Each row of a before or after table is a point. One or more steps were done to the points. Then noise was added and the rows were shuffled. The steps act on columns, c1 being the first. Write out the steps. A step turns or swaps two columns, mirrors them in a line or flattens them onto one, adds a multiple of one to another, or multiplies or shifts one. Angles are multiples of 10 degrees, from the lower column toward the higher: turns from -170 to 170, lines from 10 to 170 but not 90. Use the fewest steps. Two steps may share a column if one is a turn and the other turns, adds or multiplies; they go together, in the order done. Otherwise the lowest column goes first.
(in the rows, 128 means zero)

Before (10 x 3):
[[104 143 129]
 [102 163 118]
 [162  53 107]
 [113 121 140]
 [190 115 151]
 [184 177 103]
 [119 114 147]
 [109 172 125]
 [174  88 114]
 [118 121 103]]
After, 10 rows:
[[116 116 101]
 [186 206 103]
 [102 184 117]
 [104 154 131]
 [193 110 150]
 [161   7 104]
 [110 197 125]
 [173  65 113]
 [114 116 141]
 [121 105 147]]
Steps: multiply c2 by 1.6

Before, 9 rows:
[[138 204 114  90 187 135]
 [191 146  97  79 109 188]
 [141 143 201 173 105 160]
 [106 132 129  97 128 127]
 [ 78 129 105 176 164 160]
 [128 108 133 111 146 166]
 [137 100 120 181 132  96]
 [ 98 100 115 130 204  62]
 [ 94 155 112 211 125 165]]
After:
[[153 130 107  55 145 139]
 [153 206 117 126  62 117]
 [121 147 100 207 103 170]
 [ 99 135 132 119 103 108]
 [166  98 119 118 169  78]
 [164 102 115  75  81  38]
 [131 110 132 125 103 145]
 [144 145 201 136 177 137]
 [156 154 114  72 194 144]]
Steps: turn c4 and c5 by 130 degrees; turn c1 and c4 by 60 degrees; shift c6 by -20

Before:
[[ 90  97 148 162 174 149 122 155  98]
 [ 90 133 157 147 118 118  95 164 115]
 [ 85  83 103 119 144 173 119 140 144]
 [ 90 117 115 149 168 142  98 139 119]
 [107 107 136 144 134 101  95 142 121]
 [135 109 132 107  97 106 146  87 146]
 [ 82 117 141 163 129 111 103 110 115]
 [115 133 140 159 154  95 113 137 126]
 [146 109 159 116  96 112 141 100 151]
 [ 91  91 106 183 137 132 121 163 110]
 [136 140 127 115 108  96 169 109 170]
 [156 136 149 156 107 112  89 119 129]
 [135  87 110  81 119 105 148 114 139]
 [140  96 150 119 110  88 132 104 188]]
After:
[[163  87 109 185 112 132 121 162  90]
 [148 107 138 145 117 100  96 143 113]
 [135 135 139 160 101  93 112 138 124]
 [107 138 151 155 155 112  91 119 133]
 [121 143 127 114 145  96 168 107 214]
 [167  82 104 120 103 174 116 138 161]
 [122  87 110  81 136 108 146 112 154]
 [125 110 132 109 160 106 145  85 165]
 [157 115 113 146  84 144 100 143 110]
 [120  95 150 120 147  89 128 103 248]
 [173 120 143 164 115 112 104 108 102]
 [156  97 148 161  79 148 122 155  70]
 [116 110 158 116 165 111 139  99 177]
 [168 132 157 145 131 124  96 167 101]]
Steps: turn c1 and c5 by 170 degrees; multiply c9 by 2

Before (9 x 12):
[[140 117  74  97 121 145 130 161 154 154 142 142]
 [111 116 140 138 108 119 138 157 138 145 101  83]
 [136 123 116 144 156 131 108 126 138 114 115  93]
 [132 134  97 154 108 134 157  94 131  89  87 148]
 [146 133 135 114 120  86 151 135 121  90 111 116]
 [ 85 125  88 118 116 100  91 129 102 120 157 132]
 [154 118 141 107 116  95 130 118 155 126  89 147]
 [107 101  99 150 107 121 100 155  98 131 104 128]
 [130 138  68 115 147 109  97 106 148 157 107  92]]
After:
[[125 115 153 141  97 120 154  74 139  96 120 130]
 [126 125 103 142 172 131 124 100 138 120 144 106]
 [127 126  46 126 108  99  52 130 102 159 125 131]
 [123 133  67 153  97 134 161 163 130 104 177 108]
 [132 118 150 105 108  96 170 149 155  92 144 129]
 [122 101  68 153  95 120  55 115  99 104 134 152]
 [133 116  20  96 118 145 170 125 153 133  98 164]
 [128 136   8 114 157 110 126 108 149  98 108  92]
 [130 133 142 112 114  85 141 114 122 124 167 130]]
Steps: flatten c1 and c4 onto the line at 100 degrees; multiply c3 by 2; multiply c5 by 1.6; add 1.5 times c9 to c7; mirror c8 and c12 in the line at 60 degrees; turn c10 and c11 by -110 degrees

Before, 10 rows:
[[116 130 111 113 173  87 157  86 144  53 108 117 117 130  67 171 122 156
  133  66]
 [100 106 147 138 124 116 168 116 144 136 114  87 108  95 151 198 102 150
  131 121]
 [109  86 128  94  75 136  89  99  77 141 146  64 130  62 124 139  83 138
  135  81]
 [116 206 122  74 129 144 102 170 170 241 117 111 150 102 138 150 135 194
  108  21]
 [133  84 121 136 111 147 162 141 116  90 111 104 108  72 186 114 175  63
   92 147]
 [140  85 117 160 164 120 107 156  69  94 174 131 170 109  97 108 100 130
  144 108]
 [150  87 108 163  65 169  79  20 185 121 147 148  83  63 116 134 245 124
  138 173]
 [149 143  78 153 105 131 141  46 120 132  80  89 138 116 160  97 128 129
   91 100]
 [176 132 144  95 152 141 148 101 179 155 141 170 168 154 144 161 125 141
   96 134]
 [101 153 133 149 109 213  91  94 142  86  82 111 166 135 137 179 119 138
   74 132]]
After:
[[147 205 129  76 132 148  97 174 173 241 104 119 151 139 141 122 136 199
  108  21]
 [196 109 145 143 123 114 156 126 145 138  98 130 107 172 152 101  96 155
  126 121]
 [ 95 138  84 147 107 131 136  51 120 133  37 140 137 146 151 147 126 132
   92  97]
 [135  88 130 100  74 142  67 105  76 145 167 133 130 180 126 108  82 144
  132  86]
 [136  92 113 168  72 169  62  17 189 120 167 149  81 173 117 146 243 125
  138 171]
 [173 132 111 118 174  92 157  90 145  53  86 136 118 134  67 121 122 159
  131  61]
 [178 150 138 148 112 215  94  93 141  89  37 131 169 109 136 103 118 142
   78 134]
 [160 129 145  98 155 143 150  98 180 153 149 133 168 105 152 177 124 140
   93 134]
 [114  84 122 137 111 145 138 143 121  86  89 127 103 197 183 137 171  67
   90 149]
 [110  87 113 159 163 124  97 150  74  93 219 124 168 133  94 136 103 131
  147 105]]
Steps: swap c1 and c16; mirror c7 and c14 in the line at 10 degrees; flatten c8 and c12 onto the line at 170 degrees; multiply c11 by 2

Before (10 x 32):
[[110 140 142 110 154 141 130 133 107 123 136 133 124 137  90 133 131 141
  145 114 142 131 104 120 118 180 146 112 145 128 144 127]
 [184 122 137 118 121 129 165 132 113 126 131 131 159 133 109 144 101 160
  140 128 139 115 112 123 136 145 118 140 144 166 116 127]
 [115 110 118 104 118 147 124 149  98 129 147 112 137 121 133 108 100 148
  112 135 123 132  93 168 134 120 146 131  97 131 153 127]
 [123 113 142 123 115 127 140 163 122 128 149 117 115 124 135 123 121 160
  150 129 140 114 145 127 161 139  73 148 147 139 124 126]
 [115 116 135 104 110 132 125 136 121 132 144 110 126 172 130 153 133 136
  151  98 130 249 131 126 135 139 139 138 140 128 120 126]
 [140 116 134 125 157 125 124 168  98 118 138 124 146 151 112 144  95 119
  129 128 131 116 120 118 118 124 143 118 112 125 128 120]
 [128 107 113 150 154 128 135 148 126  83 121 131 114 123 115 138  95 162
  130 133 123 120 109 117 123 120 122 114 143 147 118 118]
 [110 144 130 103 156 126 131 145 129 133 131 132 105 134 135 131 112 138
  119 104 124 119 107 152 121 135 135 113 129 125 119 131]
 [146 108 151 136 156 128 127 135 126 132 123 135 113 131 111 125 117  62
  127 131 136 130 108 126 118 121 146 118 125 125 115 129]
 [123 113 116 105 150 135 131 134  81 112 127  72 121 125 101 127  98 127
  151 122 168 125 145 121 111 118 149 131 135 126 126 111]]
After:
[[123 115 114 177 150  77 131 132  83 116 131  72 123 125  96 129 138 129
  151 122 169 125 142 120 149 132 149 130 134 129 126 111]
 [145 105 149 123 156 118 126 136 127 133 126 135 114 128 111 124 142  98
  124 129 136 130 107 125 140 130 148 119 121 186 117 127]
 [115 108 119 175 117 154 124 149  96 129 148 112 137 121 132 109 131 133
  112 134 122 131  95 170 129 121 146 134 100 108 153 127]
 [109 142 143 152 152 120 128 133 106 123 136 132 123 136  89 134 113 135
  143 111 143 130 104 120 102 175 146 112 143 118 146 127]
 [183 124 139 155 120 112 165 133 114 125 134 131 158 134 110 144 143 112
  141 129 139 115 112 123 112 136 119 140 143  83 116 128]
 [124 113 142 140 115 111 138 164 121 129 149 120 115 123 136 123 132 135
  151 127 141 114 145 125  97 116  75 149 146  93 123 126]
 [141 116 133 151 157 122 126 170  98 121 138 125 146 153 111 143 151 124
  128 126 131 116 120 118 139 130 144 119 112 139 127 122]
 [128 105 111 114 156 136 137 149 124  95 122 130 113 119 116 137 171 128
  130 136 120 119 110 117 137 123 120 114 142  87 118 118]
 [110 146 130 171 157 134 130 144 130 132 131 134 104 132 132 130 120 135
  118 103 125 118 107 152 131 140 136 115 128 121 120 134]
 [114 116 135 159 111 130 126 137 122 129 145 110 127 174 129 153 104 132
  150  98 131 247 126 126 117 133 142 136 142 123 119 125]]
Steps: multiply c4 by 1.6; turn c4 and c17 by 150 degrees; add -1.5 times c21 to c6; multiply c10 by 0.7; mirror c18 and c30 in the line at 150 degrees; mirror c25 and c26 in the line at 110 degrees
